Each row of a before or after table is a point. The points were changed in one or more steps. Then noise was added and the rows were shuffled. The steps act on columns, c1 being the first. What was done? A step turns or swaps two columns, mirrors them in a line or flattens them onto one, adds a multiple of one to another, or multiplies or shifts one. Angles are multiples of 10 degrees, from the lower column toward the higher: turns from -170 to 170, lines from 10 to 170 but not 90. Use the fewest steps. Two steps may share a column if one is a turn and the other turns, adds or multiplies; they go together, in the order done. Otherwise the lowest column goes first.

Before:
[[ -1  15]
 [ -9   1]
 [-20  21]
 [-45  13]
 [-17 -44]
 [-41  15]
 [ 48  13]
 [-21   1]
 [-60 -12]]
After (9 x 2):
[[  3  30]
 [  6   7]
 [ 23  34]
 [-10  11]
 [ 51  30]
 [ 15  12]
 [ 22  39]
 [ 40 -22]
 [-44 -21]]
Steps: mirror c1 and c2 in the line at 110 degrees

Before:
[[-43  33  15  15  -3  16]
 [ 30 -23 -38  19  -8   0]
 [-17 -20  -1 -15 -13  -7]
 [ 31  11 -39   0  -2  32]
 [ 28  13   8 -12  23  13]
 [-21  23  30  14 -35  -6]
 [ 33  18 -15 -25  20   3]
 [-48  46  32  39  46   3]
 [ -5  52 -39  29  48 -11]]
After:
[[ 19   3 -19  33  11 -39]
 [-14   9 -15  -6 -21  13]
 [ 23 -19  -7 -13  18 -23]
 [ -2 -38   5  49  60  11]
 [-47 -37  48  -9  54  15]
 [-45   6  19  -4  33   1]
 [ 29 -16 -32   0  21 -16]
 [ 28   1  -4  42 -26 -10]
 [-17  38  29 -19  17  12]]
Steps: mirror c1 and c6 in the line at 170 degrees; turn c2 and c5 by 80 degrees; turn c3 and c4 by -60 degrees

Before, 12 rows:
[[ -2  -1  -4  -4 -16 -27  10 -15   5]
 [ 21 -13   8   3   1   1  21 -14   3]
 [ -8  -8  24  -6   7  20  -9  36  17]
 [ -3   6 -12 -15 -23  60  16  -2  12]
 [-15  -3   7  -8   4   5 -42   8 -19]
 [ 11   9 -15  -2  10  -5  -1  -4  -7]
 [ 16  -6 -11 -33  -9 -10  -5 -15  17]
 [-26   7 -24  -5   6   9   3 -30  17]
 [  3  11  -4  14  -5  -5 -12 -34   8]
 [ -7 -22 -32  -1 -10 -16  10 -28  14]
 [-18  -9   1  18  11  34 -35  24  17]
 [ -4   0   0  14   1   2 -24  30  12]]
After:
[[-15   1   2   6   1   2 -23  30  11]
 [ 10   9  -2   7  10  -8  -1  -3  -7]
 [  0  -8   4 -10   7  23  -9  36  16]
 [ 11 -13   0  17   1   2  20 -14   3]
 [ -8  11  -1  10  -5  -6 -11 -33   7]
 [ 37  -7  -2  -9  -9 -12  -5 -14  17]
 [  2  -1  -5  -5 -15 -27   9 -16   5]
 [-14   7   1 -23   6   5   2 -30  18]
 [ -4 -22  -4  -6  -9 -21  10 -28  15]
 [ -2  -2   1 -16   4   7 -41   8 -20]
 [-25 -10   5  -3  11  34 -35  24  16]
 [  9   6   9 -12 -24  56  16  -2  12]]
Steps: turn c1 and c4 by 50 degrees; flatten c3 and c6 onto the line at 80 degrees

Before:
[[ 10  -3  -4 -33  -6 -12 -14 -17  12  12  -5  -1]
 [  4   4  27   5 -16 -21 -33  -3   5   1  12  27]
 [ -4  -1 -15 -10   6  -9  19  -4 -19   9  21  14]
 [  0 -12  -3  -1 -17  -3   9  -6  16   1  -9   5]
 [  1 -11   4 -11   6   5  -5 -20   5 -18 -15 -11]
 [ -9   9  -7 -17  -4 -14  -7  -7   7 -10 -10   5]
 [  3   6   3  -7   6  -7  11  -3  12  -8   1  -4]
 [-37 -14  -7 -18   1  -4  21 -22 -28  21  21  22]
 [  2   3   5  -5   4   0   1  13 -11   6 -11   4]
 [ -3   5  -1   9 -15   3  -1 -14 -15   4  -5 -10]
 [ -9   2  -6  -3  22  -1   0  10  12  -1   0 -21]
 [ -3  -5  15  -9 -12 -22   3  -1   3  -7  -2  -7]
 [  5  13  13  -9  -8  -8   1 -26   7   8 -24   0]
 [  3   4  29  -9 -38   1 -17   9  23 -14  21  16]]
After (14 x 12):
[[ 31 -15  14 -18   2  -4  18 -36  34  42  53  22]
 [ -4  13 -12  -9  -7  -8   5 -41  -9  16 -59   0]
 [  1   6   1   9 -15   3  -1 -22  15   9 -12  -9]
 [  4  -4 -13  -9 -12 -22   8  -2  -2 -14  -5  -7]
 [ -3   4 -36   5 -16 -21 -21  -4  -6   2  31  27]
 [  3 -12   6   0 -18  -3   7 -10 -16   2 -23   5]
 [ -4   3  -5  -6   4   0   3  21  11  13 -27   4]
 [ 11   2   6  -3  21   0  -2  15  -9  -2   0 -21]
 [ -1   7   1  -7   5  -7  12  -5 -13 -15   1  -5]
 [  9   8   4 -16  -4 -14  -9 -12  -6 -20 -25   6]
 [ -8  -3  -1 -34  -6 -12 -15 -28 -14  24 -13  -1]
 [ -1 -11  -5 -10   6   5  -3 -32  -5 -36 -38 -11]
 [  0  -1  21 -11   5  -8  13  -6  20  18  53  13]
 [  1   5 -34  -9 -38   1  -6  14 -23 -28  53  16]]
Steps: turn c1 and c9 by -170 degrees; mirror c3 and c7 in the line at 80 degrees; multiply c8 by 1.6; multiply c10 by 2; multiply c11 by 2.5

Before, 12 rows:
[[  4 -20 -45  -9   3  -1   0  18 -22  12  14   4 -23   3 -33 -11 -34 -29
  -18  -9]
 [-25 -35   5  28 -12 -26   6  20  19 -21 -32 -18  25  28  31  11  -8 -35
   -1  28]
 [  6  16 -32 -22 -20  11 -23   8   1  -5 -13  -9  13  -4 -14   7  -2 -32
  -43 -21]
 [ 23 -40   0 -23  30 -13   6  -4  -4 -19 -20  -6  20   4  21   8   6  20
  -30  16]
 [ 20 -10  13 -29  -3  22 -18  -5 -15  19   8   1 -37  -1 -30   8  15  17
   20 -32]
 [-11   0   4  11  25  25 -22 -31  25  -2 -33 -28  10  28   0  15  21   0
   11  11]
 [-26 -20   0  22 -24 -26 -24  -2  27  26   3  15  16  36  24   0 -27  -3
    3  19]
 [ 28  19 -47 -30  13 -28   0  -2 -16 -14  -7   1 -15  31  20 -21   0 -12
   12 -11]
 [-27   7  13  22  -5   0   2 -15 -27  -2  -8 -34  -8  12  25  10 -18  24
  -42  16]
 [ 12  17 -22  -3  -7   8  -9 -31   1 -16 -19 -24 -27  12 -25 -38 -28  21
   -8 -20]
 [ -2  14 -26  31  11 -24   6 -24 -25  22   3 -14 -21 -28 -10 -14  13  12
    7  25]
 [  3   2 -28  13  32 -10 -35 -22  22 -22  -2 -21 -14 -19 -21  20   7  13
   -3   5]]
After, 12 rows:
[[  3 -27 -14  12  31 -10 -35 -22  22 -19  -3 -25 -21 -20  -5  20   8   0
   -3   5]
 [ 29 -35   1 -31  14 -28  -1  -1 -17 -40  -7   4 -23  31   1 -20   0   1
   11 -11]
 [-26  -1   7  23  -5   0   2 -15 -27  13  -8 -29 -13  12  -5  10 -19   0
  -42  18]
 [-25  31  -5  23 -25 -27 -24  -1  28  -9   4  18  25  36   2   0 -27   0
    3  19]
 [ 24   4 -43 -24  30 -13   6  -4  -4   6 -20  -1  32   5  -1   8   6  -1
  -30  17]
 [  6 -21   5 -23 -19  12 -23   6   0 -28 -13 -12  21  -3  -1   6  -2   1
  -44 -21]
 [-11  -1   0  12  26  24 -22 -32  25   5 -33 -28  15  27  -4  16  21   0
   11  11]
 [ -3   4  18  32  11 -25   7 -24 -25 -33   2 -16 -33 -29  -2 -15  13   0
    7  24]
 [-26   3 -38  28 -13 -26   6  21  19  12 -32 -12  39  28  -1  11  -8   1
   -1  28]
 [ 11 -28   3  -2  -7   8  -9 -30   1 -16 -20 -27 -43  13  -6 -38 -27   0
   -8 -20]
 [ 20  24   2 -29  -3  22 -17  -5 -15   7   8  -4 -59  -1  -2   7  15   1
   20 -32]
 [  4   7 -19  -9   3  -1   0  18 -22 -47  15  -1 -36   3  -1 -10 -34   0
  -19  -9]]
Steps: turn c3 and c10 by 110 degrees; turn c2 and c3 by 120 degrees; flatten c12 and c15 onto the line at 10 degrees; multiply c13 by 1.6; multiply c18 by 0

Before (12 x 32):
[[-18  -2 -25 -35 -20 -14 -29 -17  -6  -8  24 -29 -16  13  -1   0  -7  22
    6   0  28 -11 -33 -17  31 -24 -39 -17  33  19 -30  19]
 [-10 -28  18  11  27 -10 -29  -3  -2   2 -34  20  36 -27 -17  -6   8   7
    5 -26 -30   0 -17  15  -4  11  13  17  -9   9  -6 -27]
 [-29   9 -29 -25 -29  -2  20  -9  -7 -19  -6 -33  -9  16 -23 -26 -18   5
  -15  -4   1  13  13  -2  40 -30 -40  -9  32   3 -18  25]
 [-47 -33  27  24  17  24  12  21  42  25   7  43  -8 -46  -9  19  30  -4
  -15  10 -39 -14 -41  19  -4   5   3  38  21  42 -22 -22]
 [ 29  -1  -7  16 -14  -6 -16 -19  15   1 -18  40  24 -13  -5  -8 -11  17
   43 -10 -31 -33 -15  19 -11   6 -13   5 -23 -18 -22  -3]
 [-42  11 -46 -27 -23   1   8  18   5 -41  -2   0  23 -17  -9 -12   1  34
   16 -15  12  14 -24   0  27 -12 -17 -15  15   4 -25  17]
 [ -4  -2 -11   3  -5 -14  -5  11 -18  -3 -22   7  10  20  27 -40 -35  28
   19 -18   6   2 -32  20   1 -12 -24  -2  -3 -23 -12  28]
 [-43  20 -19 -15 -26 -41 -25   0  13 -16  13 -20   1  -3  -7 -31   4  17
    9  -7 -20   4 -14  11   8 -31 -15 -10  15  -4  -1  18]
 [-10   5 -36 -20 -17 -14  -9 -32  -6  10   4  -8   2  17  15 -14 -15  41
   19 -22 -18   9 -12  13 -14  26 -25   2  -3  -5 -12  -6]
 [-47 -46  30  40  37   6  27  24  10  13  14  37  32 -37 -42  13  28  12
  -18  57 -38 -20 -33  35   9  20  30  33  -8  46 -11  -7]
 [-60  27  -3 -11 -34 -37   1 -19 -17 -48  15 -16 -20  22   1 -28  10  19
   -8 -17  25   0   5  -6  43 -15 -38  17  31  36 -34  13]
 [ 16  -3 -16 -21 -10 -25   6 -13  -3  18   9  21  34  14  13  -2 -12  19
   46 -28 -11  12 -19  15  13 -25 -14  17   6  -6  -5   2]]
After:
[[ -8 -28  18  12  28 -11 -13  -3  -2  15 -34  20  37 -27 -26  -6   9  -1
    5 -26 -30   0 -17  -3  -5 -19  15  17  -9   9  10 -27]
 [ 29   0  -8  16 -15  -7  -9 -18  15   9 -19  39  24 -14 -11  -8 -10   7
   44 -12 -31 -33 -14   5 -11 -19 -13   6 -23 -18  27  -4]
 [-18  -2 -25 -36 -20 -14 -25 -17  -7   8  24 -29 -15  13 -16   1  -8  10
    5   0  27 -10 -33  11  30  27 -40 -16  32  19  36  20]
 [-48 -45  29  40  39   5  48  24  11  -2  14  36  31 -37 -22  12  28  -1
  -18  57 -38 -20 -33   0   8 -39  29  32  -7  46  16  -7]
 [-42  11 -46 -26 -23   1  -7  19   6 -40  -2   0  23 -17 -16 -12   1  -2
   17 -14  12  14 -23  10  27   7 -16 -15  15   5  43  17]
 [-48 -32  27  23  18  24  25  21  43  15   6  43  -9 -45   4  20  31  20
  -16   9 -39 -14 -42   5  -5 -20   3  37  21  43  10 -22]
 [-60  28  -3 -11 -35 -38 -22 -19 -16 -42  15 -16 -20  21 -11 -28   8  15
   -8 -17  26  -1   6  10  43  12 -37  17  31  37  37  13]
 [-28  10 -29 -25 -30  -3  19 -10  -7 -26  -6 -34  -9  16 -15 -26 -19  11
  -14  -4   0  13  12  25  41  17 -40  -8  33   3  15  24]
 [-44  20 -19 -17 -26 -41 -22   0  13   0  14 -21   2  -4 -20 -30   5  -9
    8  -7 -20   4 -14  33   9   6 -14 -10  16  -4  13  17]
 [-10   6 -35 -20 -16 -14 -10 -32  -7  14   4  -7   2  16  13 -14 -16 -18
   19 -23 -18  10 -12 -16 -13 -24 -26   2  -2  -4  39  -5]
 [ 15  -4 -16 -22 -11 -26   6 -14  -3  13   9  22  35  13  20  -1 -12  -9
   47 -29 -10  11 -19  29  11   1 -14  18   8  -5  17   2]
 [ -4  -2 -10   2  -5 -14 -18  11 -18  -1 -21   7  10  20  21 -41 -36  -9
   19 -19   5   1 -32  20   1 -11 -25  -2  -3 -23  29  27]]
Steps: turn c7 and c10 by -30 degrees; turn c7 and c15 by 30 degrees; turn c18 and c31 by 130 degrees; mirror c24 and c26 in the line at 150 degrees
